Every row gives one point. Two turns around zero, p and q, are shown by what they do to some points. Where does a point land after both, in the order given? Backwards means that the second turn is done in reverse. Each puzzle has new turns, and all numbers are rounded.
In the rows, 128 means zero.

Turn p:
[154 139] -> [148 108]
[106 138] -> [129 152]
[164 159] -> [170 106]
[87 76] -> [ 65 147]
Turn q:
[ 62 115] -> [147  63]
[162 146] -> [107 160]
[124 107] -> [149 126]
[164 144] -> [109 162]
Where do these land?
p, then q: [101 107] -> [113  97]
p, then q backwards: [124  99] -> [124 157]
q, then p backwards: [197 160] -> [ 53 117]
q, then p: [126 119] -> [130 119]
p, then q backwards: [ 91 155] -> [171 113]

Turn p:
[207  97 165 106] -> [ 99 115 177 204]
[144 131 106 158] -> [146 159 117 144]
[103 158  84 107] -> [177 107 109 101]
[101 129 162 108] -> [100 107 142  99]
[ 98 105  87 187] -> [131 174  62 120]
[129 104 143  96] -> [105  94 132 139]
[114 172 148 134] -> [138 141 158  90]
Turn q:
[124 113 167  94] -> [ 87 107 139 102]
[173 103  89 168] -> [193 105 146 154]
[ 73  99 102 161] -> [112 141 128 200]
[135 154 111 110] -> [139 133  98 112]
[135 171 171 106] -> [108 153 129  71]
Where do these land?
p, then q: [121 127  92 159] -> [166 135 100 121]
q, then p: [177 115 143 192] -> [ 94 142 196 157]
q, then p: [116 152 151 142] -> [140 123 152 101]
p, then q: [ 90 100 112  86] -> [124  80 115 170]
p, then q: [136 146 142  61] -> [103  83 177 132]

Turn p:
[102 173  87 129 133 142] -> [146 143  93 160  88 114]
[ 90 101 130 103  98  86] -> [160 137 119  64 134 115]
[173  75 162 125 136 148] -> [ 89 109 155 116 170 172]
[152 148 125 170  78 175] -> [ 80  87 136 138  70 129]
[162 142 183  90 184 101] -> [162 151 191 158 180 147]
[118 158  54 112 112 113] -> [176 106  71 141  98 116]
[145 125 150 157 173 112] -> [111 135 149 157 171 106]
[ 81 102 134 138 109 146] -> [101 156 110  88 112 124]
Turn q:
[138 164 185 141 105 126] -> [ 96 133 123 110  65 132]
[100 181 158 179 109 115] -> [ 80 133 122 170  70 116]
[132  63 117 141 169 148] -> [165 147 170 137 167 168]
[149 140 139 128 118 127] -> [128 138 123 111 110 119]
[ 85 118  80  87 113 150] -> [113 103  92 135 195 132]
[127 167 109 126 121 115] -> [114 121 114 135 124  88]
[ 73 126  86  69 121  92] -> [133  51  94 145 173 114]
[178 115 154 169 103 113] -> [161 171 122 122  75 135]
[170  80 124 113 191 166] -> [160 155 191  88 173 147]
Where do these land?
q, then p: [117 122 169 159  50 116] -> [113  91  77 121  59 132]
p, then q backwards: [149 162 110 107  91 126] -> [128 112 156 126 128  76]
p, then q: [116 194 131 144 141 110] -> [149 142 114 146  66 110]
q, then p backwards: [104 139  86 107 145 123] -> [154 116 120 157 150  96]
p, then q backwards: [138 116 141  90 106  99] -> [151  94 138  98 148 121]
q, then p: [149  63 105 154 215 155] -> [100 153 220 188 149 143]
q, then p: [122 100 155 135 148 168] -> [109 165 148 143 104 154]

Turn p:
[174 110 187 164 100 114 159 106] -> [ 90 147 126 176 157 121 166 184]
[143 117 127 184  98 146  82 118] -> [117 120  75 181 109 103 120 127]
[151  74 162 144  54 156  84 141] -> [ 89  62 112 189  94  95 137 161]
[129 187  85  87 132 113 141 134] -> [189 141 138  94 110 171 137 119]
[130 134 122 115 149 117 110 181] -> [147  87 120 109 154 148 110 119]
[133  97 180 177 105 152 115 118] -> [ 80 125 116 185 134  99 113 153]
[ 86 124  95 103 154  75 152 106] -> [109 158 135  63 123 153 149  90]
[145 122 169 150 120 136  75 129] -> [111 107  88 150 127 110  99 166]
[ 99 162 105  62 173 136 151 108] -> [166 161 174  60 115 134 110 118]
[ 87 173 109 114 138 134 176 154] -> [153 148 176 121 133 178 111  94]
[131 106  68 107 184 129 163 112] -> [156 151 148  79 150  94 156  77]
Turn q:
[137 159 170  91 138 138 108 145] -> [120 154 109 101 117 149 163  90]
[ 89 158 120 125 151 109  83 132] -> [113 153 120 162 131 122 110  73]
[142 157 163 156 148 157  79  92] -> [119 187 104 102 172  97 131 115]
[117  95 102 103 118 154 192 103] -> [138  91 176 131 151 171 134 171]
[176 106 169 115 139 120 164 107] -> [106  92 120  68 140 130 151 150]
[158 145  77 144 133 136 123  97] -> [147 120  94 158 173 121 122 151]
[120  83 134 118 151 147  95 190] -> [152 146 124  97  81 157  77 107]
[ 95 111  73 137  73 122  76 201] -> [203 142 135 182  57 114  94 107]
[104 113 166 102 130  95 157  87] -> [ 88  92 173 107 145 122 148 108]
[142 154 107 188  98 101 202 126] -> [ 95 102 124 173 112  96 152 208]
Where do these land?
p, then q: [140 119 133 189 179 117 131 142] -> [ 94 130  98 157 170 140  84 114]
q, then p: [119 105 126  98 124 112 120 113] -> [108 134 130 118 130  95 135 148]
q, then p backwards: [177 160 115  92 160 176 153 127] -> [156 165 134 143 126  50 130 145]
q, then p: [120 150 159 164  74  92  80  88] -> [ 98 173 100  90 153 181 173 145]
q, then p backwards: [ 70 160 120 137  84 155 179 171] -> [127 155 150 122  49 148 179  95]
q, then p: [161 130  71 126  88  90  97 125] -> [124 125  80 137 156 103 193 113]
p, then q: [150 110 138 160 105 159 106 102] -> [120 115 122 165 101  86 111 141]
p, then q: [ 68  89 124 126 156 112 159 109] -> [ 95 138 173 136 161 134 155  80]
q, then p: [167 104 109  88 137 128 183 139] -> [128  78 170 143 133  80 135 107]
q, then p: [108 154 186 100 172 138  72 165] -> [158 190 143 114  49 133 117 142]
